Rows are points. Examples show where two turns around zero, p and q, send a point. Write where each new point lands after one turn and then the other. Backwards means that the second turn is done in reverse. Each puzzle has new turns, and all numbers are rounded.
(in the rows, 128 means zero)

Turn p:
[111 145 121] -> [127 103 133]
[105 115 101] -> [157 109 113]
[140 119 101] -> [132 129  97]
[149 125 127] -> [117 143 117]
[136 135 190] -> [106 157 179]
Turn q:
[166 130 130] -> [164 118 124]
[122 163 103] -> [133 170 116]
[ 95 116 112] -> [ 92 133 115]
[130 110 130] -> [124 111 124]
[125 145 180] -> [134 126 182]
[130 104 114] -> [121 111 107]
Where do these land?
q, then p: [107 155 113] -> [109  97 137]
p, then q: [127  87 134] -> [166 144 130]
p, then q: [119 161 145] -> [102 110 149]
p, then q: [145  94 128] -> [152 157 122]
p, then q: [145 101 129] -> [146 154 124]
p, then q: [125 170 119] -> [ 91 107 124]

Turn p:
[171  96 163  90 116 139] -> [104 150 132  84 175 105]
[113 144 129 112 152 153] -> [119 126 102 155 146 139]
[148 151 114 198 146 113] -> [161  97 185 156 117 147]
[105 104 133 129 118 143] -> [ 96 127 122 130 113 115]
[123 111 115 119 141 126] -> [113 132 123 121 123 148]
[104 138 133 135 135 111] -> [137 104 114 131 113 131]
[132 153 108 113  89 112] -> [165 159 117 122 110 113]
Turn q:
[122 161 110 127 127 116] -> [128 144  95 120 115 128]
[147 121 150 154 101 127] -> [131 101 141 153 103 140]
[109 134 127  65 128 145] -> [ 84 158 141  92 137 112]
[167 121 161 164 132 133] -> [162 105 157 143 107 157]
[144 114 157 153 148 130] -> [154 116 152 139 135 155]
[ 90 132 119 122 131 133] -> [107 128 106 118 152 128]
[157 114 128 156 132 152] -> [159  96 146 123 120 126]
[110 136  84 135 104 101] -> [121 131  81 148 124  97]
[106 119 116  77 150 115] -> [107 173 132 115 159 108]
Where do these land?
p, then q: [130 118 114 155 127  74] -> [ 99 119 175 129 104 115]
q, then p: [129 112 125 110 115  89] -> [156  99 139 144 111 124]
p, then q: [121 166 115 123 146 145] -> [167 103 117 121 123 127]
p, then q: [112 138 140 140 113  98] -> [124 132 147 152 114 102]
p, then q: [125  95 148 127 146 138] -> [108 130 125 125 167 130]
q, then p backwards: [162 115 154 111 126 173] -> [153  96 130 170 122  99]
q, then p: [117 152 100 129 123 179] -> [112 162  96  92 119 145]
